Each row of a before or after table is a point. One or more steps were done to the points. Then noise was added and the rows were shuffled. The steps act on how far a point lies along the listed directions, d1 being the first. Write out the steps. A step turns or swaps two directions, mirrors them in a line or flattens them onto one, adds a multiple of one to another, or multiplies one. Angles are multiples of 10 degrees, from the lower direction toward the higher: turns from -170 to 170, lines from 10 to 170 but not 90. Use the fewest steps. Two steps may share a direction if one is a turn and the other turns, adds or multiplies; they go together, in the order done. Otherwise the lowest direction goes first.

Directions:
(1): [-0.50 -0.54 -0.14]
(2): [ 0.55 -0.45 -0.24]
(3): [ 0.09 -0.26  0.70]
Before, 9 rows:
[[-0.12 -0.24  0.44]
 [ 0.11 -0.81  0.11]
 [ 0.32 -0.65 -0.51]
 [-0.11 -0.80 -0.17]
 [ 0.63  0.52  0.06]
 [-0.09  0.20  0.32]
 [ 0.50 -1.06  0.02]
 [ 0.31 -0.27 -0.24]
 [ 0.00  0.49  0.02]]
After:
[[ 0.15  0.20  0.31]
 [-0.68  0.39  0.19]
 [-0.29 -0.70 -0.40]
 [-0.32 -0.34 -0.19]
 [ 0.27 -0.22  0.41]
 [ 0.20 -0.76 -0.18]
 [-0.31 -1.17  0.13]
 [-0.01 -0.80  0.12]
 [-0.04  0.45  0.02]]
Steps: swap d1 and d2

Directions:
(1): [-0.15 -0.36 -0.66  0.00  0.68 -0.27]
(2): [-0.69 -0.37 -0.27  0.25 -0.45  0.41]
(3): [-0.21  0.30  0.09 -0.36  0.52  0.77]
(4): [-0.51  0.71  0.02  0.49  0.17 -0.31]
(5): [-0.43  0.16 -0.09 -0.83 -0.25 -0.39]
Before, 12 rows:
[[-0.37 -0.39 -0.43  0.07 -0.57  0.12]
 [ 0.16  0.30 -0.04 -0.08  0.09 -0.30]
 [ 0.49 -0.03  0.15 -0.67  0.57  1.01]
 [-0.58  0.03 -0.04  0.36 -0.44  0.40]
 [ 0.47  0.54  0.10 -0.54  0.50 -0.12]
 [-0.88  0.44 -0.18  0.69 -0.30 -0.37]
 [-0.01  0.06  0.43 -0.41  0.22  0.86]
 [ 0.66 -0.10  0.16 -0.52  0.47  0.12]
 [-0.07 -0.27 -0.31  0.66 -0.03  0.26]
 [ 0.22 -0.81 -0.13  0.25 -0.33 -0.19]
 [ 0.10 -0.38 -0.02  0.24 -0.46  0.60]
 [ 0.32  0.70  0.61 -0.23  0.14  0.24]]
After (12 x 6):
[[ 0.18 -0.75 -0.11  0.16 -0.20 -0.01]
 [-0.03  0.10  0.44 -0.43  0.25  0.92]
 [ 0.20  0.27 -0.04 -0.03  0.04 -0.41]
 [ 0.65 -0.10  0.16 -0.54  0.50  0.16]
 [ 0.52  0.48  0.09 -0.47  0.40 -0.28]
 [ 0.32  0.70  0.60 -0.24  0.15  0.25]
 [-0.62  0.06 -0.03  0.33 -0.41  0.47]
 [ 0.00 -0.26  0.00  0.11 -0.29  0.90]
 [-0.34 -0.43 -0.46  0.13 -0.65 -0.01]
 [-0.86  0.42 -0.21  0.73 -0.35 -0.44]
 [ 0.46  0.03  0.18 -0.74  0.66  1.15]
 [-0.20 -0.10 -0.26  0.46  0.25  0.69]]
Steps: add -1 times d5 to d3

Directions:
(1): [-0.59 -0.16 -0.11 -0.18  0.17  0.23 -1.00 -0.05]
(2): [-0.30  0.93  0.22  0.43  0.30 -0.43 -0.13  0.10]
Before:
[[ 0.12  0.71  0.16  0.56  0.38 -0.23  0.15 -0.09]
 [-0.49  0.53  0.23  0.13  0.32 -0.20  0.04  0.09]
 [-0.30  0.73  0.22  0.30 -0.16  0.02  0.11  0.14]
 [ 0.48 -0.64 -0.29 -0.15 -0.15  0.20  0.66 -0.15]
 [-0.51 -0.87 -0.14 -0.82  0.19  0.53 -1.12 -0.07]
 [-0.70  0.42  0.13  0.14  0.16  0.05 -0.94  0.12]
 [ 0.51 -0.59 -0.10 -0.46 -0.44  0.04  1.16 -0.28]
 [-0.11  0.42 -0.13  0.06 -0.21 -0.28 -0.27 -0.06]]
After, 8 rows:
[[-0.27  0.76  0.21  0.34 -0.16 -0.01  0.19  0.13]
 [-0.26  0.51  0.26  0.13  0.23 -0.24  0.31  0.12]
 [ 0.02  0.39 -0.12  0.10 -0.28 -0.32 -0.05 -0.08]
 [ 0.04 -0.51 -0.34 -0.18  0.05  0.26 -0.07 -0.13]
 [ 0.04  0.79  0.20  0.56  0.42 -0.24  0.18 -0.08]
 [-0.05  0.24  0.15  0.13 -0.10 -0.04  0.03  0.12]
 [ 0.16 -1.05 -0.13 -0.80 -0.09  0.51 -0.23  0.03]
 [-0.18 -0.43 -0.09 -0.44 -0.13  0.12  0.09 -0.33]]
Steps: flatten d1 and d2 onto the line at 110 degrees

Directions:
(1): [-0.55 -0.38  0.04  0.49  0.22  0.07  0.91  0.08 -0.61 -0.32 -0.03]
(2): [ 0.01 -0.59  0.10  0.02 -0.22 -0.23  0.30 -0.98  0.71 -0.22  0.09]
(3): [ 0.62 -0.13 -0.19  0.43 -0.41  0.18  0.39  0.61  0.53 -0.18 -0.64]
(4): [-0.27  0.13  1.10 -0.27 -0.61 -0.17  0.28  0.36  0.14  0.20  0.12]
(5): [-0.25 -0.14 -0.28 -1.02  0.13  0.71  0.46  0.05  0.20  0.18 -0.25]
Before:
[[ 0.01 -0.39  0.22 -0.24  0.17 -0.22 -0.27 -0.73  0.86 -0.12  0.29]
 [ 0.10 -0.70  0.73 -0.36 -0.62 -0.52  0.61 -0.35  0.70 -0.06  0.07]
 [-0.48 -0.42 -0.23 -0.60  0.31  0.55  0.35 -0.27  0.22 -0.17  0.29]
 [ 0.44  0.12 -0.36  0.16 -0.07  0.63 -0.10  0.69 -0.02  0.22 -0.62]
 [-0.06 -0.37  0.50 -0.65 -0.26 -0.19 -0.25 -0.57  0.35  0.20  0.56]
 [-0.13 -0.04  0.25 -0.09  0.06  0.28  0.25  0.26 -0.46  0.18 -0.21]
 [-0.24  0.09 -0.22  1.19  0.66 -0.13  0.41  0.21 -1.13 -0.20  0.49]
 [ 0.32 -0.01 -0.45  1.26  0.16 -0.03  0.38  0.94 -1.18 -0.48 -0.49]
 [-0.06 -0.38  0.37  0.67 -0.48 -0.20  0.37 -0.08  0.50 -0.29 -0.01]
 [-0.33 -0.22  0.35 -0.50  0.04  0.03 -0.29 -0.66 -0.27  0.04  0.42]
 [-0.25 -0.26  0.94  0.02 -0.55 -0.51  0.06 -0.56  0.21 -0.09  0.32]
 [-0.08 -0.14 -0.34 -0.44  0.09  0.39  0.05 -0.12  0.07 -0.01  0.00]]
After, 12 rows:
[[-0.01 -0.46 -0.64  0.20  0.07  0.43  0.46 -0.18  0.44 -0.29 -0.23]
 [ 0.37 -0.75 -1.08 -0.17  0.55 -0.13  0.07 -0.78  0.14 -0.21 -0.01]
 [-0.58 -0.24  0.22  0.01  0.36 -0.09 -0.14 -0.54 -0.15 -0.22  0.75]
 [-0.21  0.20  0.29 -0.71 -0.11  0.71 -0.01  0.39 -0.15  0.50 -0.16]
 [-0.17 -0.16  0.45 -0.14 -0.50  0.45  1.24  1.30 -0.55 -0.15 -0.71]
 [ 0.45 -0.29 -0.36  0.21  0.24 -0.37 -0.74 -0.59  0.18 -0.09  0.41]
 [ 0.50 -0.35 -0.83  0.69  0.17 -0.11 -0.25 -0.53  0.08 -0.44 -0.23]
 [ 0.24 -0.21  0.11  0.59  0.02 -0.35 -0.58 -0.50 -0.34 -0.21  0.27]
 [-0.01  0.03  0.60  1.10 -0.25 -0.02  1.21  0.87 -0.43 -0.19  0.02]
 [ 0.31 -0.43  0.05  0.07  0.25 -0.28 -0.39 -0.72  0.79 -0.21  0.17]
 [-0.27 -0.06  0.20 -0.30 -0.06 -0.06 -0.18 -0.40 -0.11  0.02  0.24]
 [-0.20 -0.07  0.03  0.10  0.33  0.18  0.08  0.16 -0.63  0.14 -0.01]]
Steps: mirror d2 and d4 in the line at 170 degrees; turn d3 and d5 by 80 degrees
